Each point is reached from the start by the listed moves, each made 0, 1 or 2 times, or once backwards (-1), plus a little noise. Say if it took an odd or an even number of moves. Then give how often each move was made.
In the rows, 128 means zero.

Moves:
(1): [186 113 147 133  96]
(2): [133 159  84 161 102]
Start: [131 124 147 138 127]
Points:
[241  65 230 111  92] => odd (2, -1)
[132 125 149 138 130] => even (0, 0)
[ 72 136 126 133 162] => odd (-1, 0)

Moves:
(1): [127 139 122 119 140 127 137 125 118 119]
(2): [116 129 122 118 132 128 129 128 128 130]
(3): [129 129 141 124 127 132 123 123 133 133]
(4): [122 136 112 138 135 141 134 121 132 126]
(5): [121 126 134 135 137 126 128 132 120 128]
(6): [123 128 120 131 133 153 130 127 107 127]
(7): [120 129 125 138 122 132 141 123 120 120]
(8): [129 136 134 125 126 133 128 139 128 132]
(9): [123 118 128 132 145 138 144 135 133 128]
Start: [119 132 140 125 129 135 127 134 149 123]
Points:
[ 79 129 138 148 194 213 147 165 154 148] => odd (-1, 1, 1, 2, 2, 1, -1, 2, 2)
[106 114 153 166 165 201 151 154 150 134] => odd (-1, -1, 1, 1, 1, 1, 0, 1, 2)
[118 139 127 108 148 136 134 146 194 137] => odd (0, 1, 0, 1, -1, -1, -1, 1, 1)
[127 186 127 123 158 152 122 120 136 116] => even (2, -1, 1, 2, 1, 0, -1, 1, -1)
[ 38 132 117 173 184 249 189 149 110 124] => even (-1, 2, 1, 2, 2, 2, 2, 2, 2)
[ 69 145 120 137 181 199 175 166  74 108] => odd (1, 1, -1, 0, 2, 2, 1, 2, 1)
[105 119 158 149 159 221 165 142 119 123] => odd (0, -1, 2, 0, 0, 2, 1, 1, 2)

Moves:
(1): [140 130 128 127 130 129 128 130 121 139 128 119 123 132 118 130 115 127
 133 137 128 134 136]
(2): [125 137 121 126 128 128 131 132 130 122 122 128 127 119 126 124 128 128
 126 130 127 132 122]
(3): [135 125 136 122 125 139 128 119 128 121 126 132 119 131 125 122 125 132
 123 127 133 130 122]
(4): [129 132 129 135 123 122 121 120 124 123 123 140 133 123 137 130 130 131
 127 132 118 135 133]
(5): [126 136 130 134 137 126 126 126 130 124 125 124 132 127 139 126 118 121
 127 126 125 138 129]
(6): [124 132 118 132 123 141 122 128 130 135 125 110 126 127 129 126 129 128
 124 127 135 135 126]
(7): [120 131 138 135 129 121 136 131 127 136 133 120 133 123 124 124 128 131
 128 134 123 125 132]
(8): [120 107 134 133 130 116 120 142 132 118 132 120 118 127 126 136 127 125
 119 127 132 139 125]
(9): [141 126 129 130 116 128 133 138 136 130 119 131 140 132 136 128 128 130
 129 127 129 143 134]
(10): [123 126 132 126 129 123 124 132 123 138 134 127 131 122 125 122 128 128
 132 119 128 125 120]
(11): [128 136 134 129 125 125 124 127 131 131 137 130 124 121 130 125 127 130
 132 133 139 127 130]
(12): [135 129 120 126 135 135 140 144 113 134 131 140 117 117 138 126 148 128
 123 133 134 138 131]
(13): [129 131 130 122 129 132 120 129 126 121 125 132 135 128 134 133 124 136
 128 133 125 126 135]
(14): [117 146 126 122 133 130 129 137 126 138 121 132 130 147 127 121 132 129
 137 136 121 133 130]
(15): [132 137 128 118 125 122 124 127 122 130 125 116 122 130 142 126 123 128
 128 137 131 130 127]
(16): [117 124 138 126 128 130 138 122 123 135 122 133 120 126 127 148 128 146
 132 120 129 135 118]
(17): [141 139 127 128 130 131 127 128 123 121 121 125 120 124 122 126 143 132
 125 125 137 128 136]
(18): [124 122 131 120 131 121 132 124 131 133 127 131 120 124 124 123 122 148
 135 133 131 128 145]
(19): [127 121 125 127 136 132 120 123 123 127 121 122 129 126 130 128 128 131
 139 136 130 129 119]
(20): [129 129 123 122 143 123 124 125 130 139 130 132 131 129 127 130 132 127
 120 139 129 127 132]
Start: [142 124 118 144 137 122 110 119 136 128 139 131 131 130 128 121 118 133
 130 132 121 126 127]
Points:
[115 101 104 172 173 113   7 109 153  75 141 103 144 114 134 122 125 100
 113 129 135 134  95] => odd (-1, 0, 0, 1, 1, 1, -1, 2, -1, 1, 1, -1, 1, 0, -1, -1, 1, -1, 2, 1)
[150 163 144 131 145 152  77  91 107 148 153 105  90 104 160 101  89 174
 126 180 157 150 163] => odd (1, -1, 2, 1, 1, 2, 1, 0, -1, 0, 2, 1, 2, 0, 1, 0, 0, 1, 0, 0)
[129  68 164 156 145 102 165 139 108 170 124 117  95 116 117 164  91 185
 175 167 118 180 126] => odd (2, 0, 0, 0, 0, -1, 2, 1, 1, -1, 0, 1, -1, 0, 0, 2, -1, 1, 2, -1)
[145  88 124 136 130 128  47  90 153  94  89  52 109 117 169 152  43 158
 105 178 139 213  86] => odd (1, 2, 2, 1, 1, 2, 0, 2, 1, -1, 0, -1, 1, -1, 2, 1, -1, 0, 2, 1)
[141  72 151 188 141 121 132 149 115 112 157 118  69  56 119 102 152 151
  93 110 155 182 131] => even (0, 0, 2, 1, 1, 1, 2, 2, 0, 1, 0, 2, -1, -1, -1, 0, 1, 1, 0, -1)
[137 210 120 144 140 123 108  78 127 136 135 108  95  78 132  72 113 154
 135 159 148 134 134] => odd (0, 2, 1, 1, 1, 1, 1, -1, -1, 0, 2, 0, -1, 0, 1, 0, 1, 1, 0, 0)
[185  99 175 167 110 133 138 134 117  87  94 144 130  95 113 164  92 166
 116  96 108 199  98] => odd (2, 2, 2, 1, 1, -1, 1, 1, 2, 1, -1, 0, 1, -1, -1, 2, 1, -1, 0, -1)
[127 113 134 197 122  97 122 113 168 118 123  92 154 114 129 154 103 116
  78 122 100 171 114] => odd (0, 1, 0, 1, 1, 1, 2, 1, 1, -1, -1, -1, -1, -1, 0, 1, 0, -1, -1, 1)

Moves:
(1): [140 133 119 120 131 128 120 134 143 124 137 117 125 130 140 124 126 133
 125 126 124 120 132 121 130 130 136]
(2): [125 137 141 128 119 124 118 128 139 126 135 126 130 133 109 130 128 143
 125 135 119 122 125 132 143 119 127]
(3): [140 131 121 130 127 114 118 136 129 123 122 135 120 126 131 122 132 139
 120 117 130 124 130 115 136 127 124]
(4): [115 123 130 127 144 133 108 114 114 133 126 129 139 128 120 125 131 133
 156 118 121 116 122 128 123 114 142]
(5): [119 118 135 121 145 118 134 139 112 123 124 147 141 118 129 143 125 124
 141 131 119 141 134 126 145 118 128]
(6): [134 121 134 125 131 152 118 126 136 128 129 131 138 135 120 138 133 127
 126 127 131 129 124 118 126 145 130]
(7): [127 113 150 133 134 127 132 124 121 124 111 121 118 129 121 133 127 119
 119 122 121 138 128 126 132 112 142]
(8): [147 123 136 131 140 132 130 121 129 127 106 131 133 130 135 140 129 137
 132 144 120 115 123 137 122 131 131]
(9): [124 136 135 148 123 137 124 131 119 121 127 135 133 102 131 118 125 123
 130 131 134 125 131 125 137 115 127]
(10): [130 134 136 123 113 119 148 121 120 123 121 133 146 126 115 145 120 110
 128 125 113 138 123 125 137 117 148]
(11): [135 124 126 121 138 112 124 112 124 109 128 116 144 107 118 128 149 132
 136 131 132 127 132 141 118 131 135]
(12): [139 130 105 124 130 121 116 114 136 124 119 114 128 143 126 138 133 116
 136 140 118 130 141 135 119 120 107]
(13): [130 128 125 129 121 129 118 127 112 121 135 130 122 135 135 126 136 126
 123 128 120 133 125 129 118 129 130]
(14): [131 144 136 126 134 122 123 116 146 132 137 144 124 127 144 135 128 145
 117 146 151 134 145 111 121 122 119]
(15): [124 123 115 126 113 136 121 128 121 130 125 130 136 101 127 124 114 128
 126 141 128 137 111 115 132 120 131]
(16): [114 125 136 134 124 130 119 131 133 132 127 122 125 118 130 139 130 118
 128 128 130 119 120 131 126 128 125]
(17): [119 135 129 127 141 134 124 129 119 125 128 130 133 129 124 129 141 126
 123 131 126 113 130 129 123 121 130]
(18): [138 125 121 122 130 128 119 136 128 135 119 125 129 130 130 126 127 119
 125 119 140 123 128 144 129 113 134]
(19): [138 135 137 127 136 121 136 120 132 146 125 114 132 124 137 128 132 121
 130 120 118 132 142 126 123 136 127]
(20): [118 123 127 125 122 130 131 134 130 122 123 129 119 124 115 119 118 128
 126 132 124 129 133 125 124 137 140]
(21): [139 128 127 124 123 133 130 119 121 129 138 124 124 129 129 138 122 133
 124 123 133 126 139 129 139 128 130]
(22): [124 123 126 152 131 136 123 129 132 131 136 129 144 140 117 132 122 135
 116 131 116 126 132 129 116 119 129]
(23): [136 119 133 121 131 123 125 129 133 136 142 133 123 131 126 128 130 124
 133 122 124 120 126 131 120 125 127]
(24): [139 129 142 135 143 134 126 123 123 119 125 119 140 117 111 147 131 129
 125 119 124 137 132 149 107 131 131]
Start: [127 139 138 130 125 129 126 133 133 131 129 123 111 106 116 127 128 126
 143 105 129 120 121 127 129 123 139]
Points:
[215 147 198  85 199 128 111  88 159 121  64  83 197  10  56 184 206 143
 144  90 115  61  92 150  36 218 194] => even (0, 0, 2, 0, -1, 2, -1, 2, -1, 1, 2, -1, -1, 0, 1, 1, 2, 0, 2, 1, -1, -1, 1, 2)
[139  76 171 128 185 184  25 108 126 171  34 133 125  96 111 171 116 155
 177 130  87  69  97  50 188  61 149] => odd (0, 1, 2, 2, 1, 2, 2, 2, 0, -1, -1, 1, -1, 0, 2, 1, 1, 0, 1, 0, 1, 0, 0, -1)
[130  89 175 117 208 125 129 108 101 127 118  61 197  56  42 221 139  75
 186  39  52  99 136 193  65 123 211] => odd (1, -1, 0, 1, 1, 0, 0, 0, -1, 1, 1, 0, -1, -1, 0, 2, 1, 0, 1, 1, 1, 1, 1, 2)
[117 109 190 148 139  98 112 122  81 142 166  76 241  21   7 201 159  90
 149  47  55 143 100 220  63 116 186] => odd (-1, 1, 0, 0, 1, 0, -1, -1, -1, 1, 2, -1, 1, -1, 1, 2, 0, 1, 2, 0, 0, 2, 1, 2)
[234 164  93  70 208 138  42  61 230 164  56  58 105 207 140 149 159 170
 167 109 110  20 207  84  98 156 163] => even (2, 0, 2, 2, -1, 2, 0, 2, -1, 0, 0, 2, -1, 1, -1, 0, 1, 1, 2, 2, 1, 0, -1, -1)

Moves:
(1): [130 123 145 127 130 115 122 129 137 140 128 120 124 134 118 127 116 140
 137 141 130 134 129 123 120]
(2): [130 130 130 120 140 122 124 126 125 134 129 126 126 116 119 132 124 123
 143 133 139 127 133 129 133]
(3): [141 126 121 113 125 130 135 117 132 133 138 134 119 113 128 124 130 126
 129 143 129 127 123 149 126]
(4): [144 141 129 133 122 133 130 128 125 129 136 134 128 127 131 130 132 124
 135 119 128 117 135 131 116]
(5): [132 127 134 132 125 123 127 124 125 121 114 130 131 140 136 143 114 133
 140 130 128 127 126 150 126]
(6): [124 121 128 118 114 120 123 134 142 136 117 131 131 117 130 128 138 131
 126 128 145 128 126 125 121]
(7): [130 132 130 119 128 130 124 118 119 115 135 128 139 138 133 122 122 136
 129 119 134 112 148 127 116]
(8): [125 137 127 125 131 133 129 147 121 120 132 122 124 118 126 129 123 131
 141 138 127 126 134 117 121]
(9): [124 124 131 131 121 134 132 134 129 140 129 139 134 135 126 129 131 134
 133 125 125 122 133 128 129]
(10): [119 131 133 122 132 122 123 133 125 124 136 127 123 126 133 123 126 118
 125 134 114 135 123 137 124]
(11): [127 118 123 132 130 135 137 122 129 130 132 120 131 127 131 137 135 129
 121 125 140 144 129 129 129]
(12): [131 125 135 128 141 124 121 130 112 128 127 131 123 121 135 132 143 135
 131 134 126 119 131 134 125]
(13): [119 128 126 118 132 125 136 134 130 133 126 125 124 127 119 133 134 127
 140 132 123 125 128 128 132]
(14): [125 140 124 131 134 120 122 123 137 120 137 115 133 133 135 120 114 128
 123 138 123 141 129 134 129]
(15): [127 123 126 139 127 132 121 134 135 142 128 128 123 133 130 142 133 134
 129 121 127 130 121 131 117]
(16): [122 132 127 117 127 120 131 125 127 126 127 133 121 114 133 121 133 130
 128 124 136 127 133 135 129]
(17): [119 121 124 134 126 119 125 140 125 131 123 125 136 129 132 123 131 129
 130 118 125 130 133 141 132]
(18): [128 128 130 125 130 131 137 134 138 129 134 119 131 133 117 125 129 125
 130 142 129 128 111 149 127]
(19): [132 127 140 127 118 118 130 132 118 114 135 131 148 128 127 124 131 144
 134 117 137 120 132 129 128]
(20): [138 128 130 120 124 118 134 126 113 127 142 133 125 129 119 125 136 117
 128 133 135 122 127 130 141]
(21): [117 135 133 123 129 126 131 123 123 137 128 121 135 122 130 131 124 134
 120 132 123 129 133 129 126]
(22): [121 133 129 126 123 132 118 115 116 135 117 131 121 124 135 122 116 127
 141 124 119 130 126 129 128]
(23): [133 129 124 141 122 126 115 112 130 124 138 130 122 121 127 132 126 125
 135 130 130 128 133 133 122]
(24): [132 127 125 132 130 118 133 129 128 133 133 123 136 124 117 127 135 131
 126 134 135 132 128 125 118]
Start: [130 122 126 129 122 122 121 117 129 133 135 115 128 132 140 142 131 115
 116 137 124 127 123 135 121]
Points:
[ 65 153  85  94 116 138 154 125 141 159 163  80 125  87 117 128 143  59
 149 150 147 154 136 159 154] => odd (-1, 1, -1, 1, -1, 1, 0, 1, 1, 0, 2, -1, 2, 1, -1, 1, 1, 2, -1, 1, 1, 1, 1, -1)
[128 174 150 106 126  74  36  94 113 103  84  88  96 124 169 131  14 139
 249 165 120 107 199 143  53] => even (2, 1, 0, 1, 2, 1, 2, 2, -1, 0, -1, 0, 1, 1, -1, 0, 1, -1, -1, -1, -1, 2, 1, 0)
[163  90 127  62 119  94 163  94  78 106 148 128 152  63 101 149 199 131
 132 153 212  97 128 133 149] => odd (-1, 1, 1, -1, 0, 1, 0, 0, -1, -1, 1, 1, 1, -1, -1, 0, -1, 0, 2, 1, 0, 0, 0, 1)
[183  95 126  88  86 130 121  29 121 176 232 138 159 107 129 171 152 126
  86 122 214 110 172 138 108] => odd (0, 2, 2, 0, -1, 1, 2, -1, 1, 0, 2, -1, -1, 0, 2, -1, -1, -1, 1, 2, 2, -1, 1, -1)

Moves:
(1): [125 133 120 124 144 127 132 131 118 139 131 134 125 127 141 127 114 124
 126 133 131 123 126 133 126 128]
(2): [115 117 125 141 141 119 125 135 128 137 126 129 131 136 127 122 123 120
 125 122 133 138 121 107 127 131]
(3): [132 125 125 121 130 117 128 126 128 110 128 128 126 125 124 134 130 122
 123 123 121 130 121 132 119 134]
(4): [124 129 124 127 124 127 135 123 126 121 126 118 112 127 123 132 133 121
 136 124 138 134 124 124 127 137]
(5): [131 135 140 130 132 140 139 122 133 126 125 133 134 139 127 124 125 135
 124 133 119 127 118 123 127 136]
(6): [130 126 123 150 129 129 133 124 120 126 123 126 138 128 123 133 136 137
 127 128 128 133 122 127 133 132]
(7): [118 121 123 128 122 120 134 136 113 117 148 140 126 144 129 126 132 154
 133 132 103 130 133 139 119 140]
(8): [130 130 130 129 139 126 119 131 124 134 133 138 130 129 116 141 134 118
 126 126 130 127 133 123 124 123]
(9): [127 130 129 121 133 122 137 122 124 124 129 129 136 120 123 120 126 119
 128 127 137 138 125 124 137 124]
(10): [125 117 128 132 140 131 128 121 128 129 127 127 127 139 117 128 138 131
 129 128 128 124 122 130 144 120]
(11): [137 154 130 137 124 111 120 135 140 135 135 122 125 139 141 129 133 139
 130 132 123 123 126 126 142 125]
(12): [117 130 127 121 125 136 123 134 126 125 125 117 148 141 117 134 133 124
 135 119 126 130 140 138 132 133]
(13): [133 128 116 129 131 135 128 132 136 133 135 128 133 134 129 122 138 121
 124 122 126 119 121 125 117 123]
(14): [130 129 130 120 128 132 128 135 135 130 128 109 136 119 132 133 131 136
 110 136 124 137 134 124 131 127]
(15): [135 133 128 126 126 121 134 125 131 122 119 132 118 130 133 129 131 126
 118 129 124 145 125 139 124 120]
(16): [124 132 131 130 130 125 115 114 118 126 130 128 132 138 130 131 136 132
 130 134 128 133 131 129 128 130]
(17): [127 127 128 134 118 129 131 126 126 120 137 120 124 133 131 135 127 122
 125 119 115 123 131 130 133 124]
(18): [119 140 129 118 122 122 137 125 118 122 127 112 130 124 119 125 118 115
 133 149 120 117 113 120 126 109]
(19): [132 128 118 128 122 121 143 128 128 144 114 133 137 124 140 132 145 122
 114 132 113 132 132 134 134 144]
(20): [130 124 136 124 127 123 133 135 124 137 140 130 131 133 125 124 115 121
 127 135 140 117 124 131 122 126]
(21): [115 115 129 126 120 137 133 138 135 113 133 143 121 120 147 131 125 118
 128 137 138 121 119 133 132 135]
(22): [137 116 125 122 121 115 112 132 128 123 121 121 122 133 155 125 135 129
 123 130 143 117 141 116 120 132]
(23): [132 132 138 131 131 131 134 130 131 134 129 123 127 125 138 128 141 120
 136 118 123 122 123 136 120 125]
(24): [121 127 131 117 121 130 126 113 134 131 135 132 133 128 121 131 119 140
 127 125 130 125 113 123 123 124]
Start: [126 136 133 122 126 119 131 119 130 126 130 122 127 120 131 130 141 128
 140 115 134 141 132 123 121 120]
Points:
[ 91  87 157 152 168 111 132  70  70  39 135 144  95 125 104 205 176   7
 162  75 193 153  88 186 131  84] => odd (1, 0, 2, 1, -1, 2, -1, 2, 1, 2, -1, 1, -1, -1, 2, 2, 2, 0, -1, 1, 2, 0, 2, 0)
[127  94  96  95  98 140 170 101 133  47 153 140 141  85 137 168 221 106
 145  27 147 150  92 149  47 179] => odd (0, -1, 2, 2, 0, 2, 1, 1, 2, -1, -1, 1, 2, 0, 0, -1, 0, -1, 0, -1, 1, 1, 2, 2)
[114  77 119 147 155  90 143 103 104  55 147 203  99 146 131 106 211 170
 162 108 116 182 124 149 150 160] => even (-1, 0, 1, 0, 0, 0, 2, 0, 2, 2, 0, -1, 0, -1, 0, 1, -1, -1, 0, -1, 1, 0, 0, -1)
[ 68  71 157  85 191 136  86  93 148  80 122 187 183 158  97 143 145  41
 134  74 211 137  61  88  75 103] => even (0, 2, 2, -1, 1, 0, -1, 2, 1, 1, -1, 2, 1, -1, 1, 1, -1, 0, -1, 0, 2, 1, 1, 2)
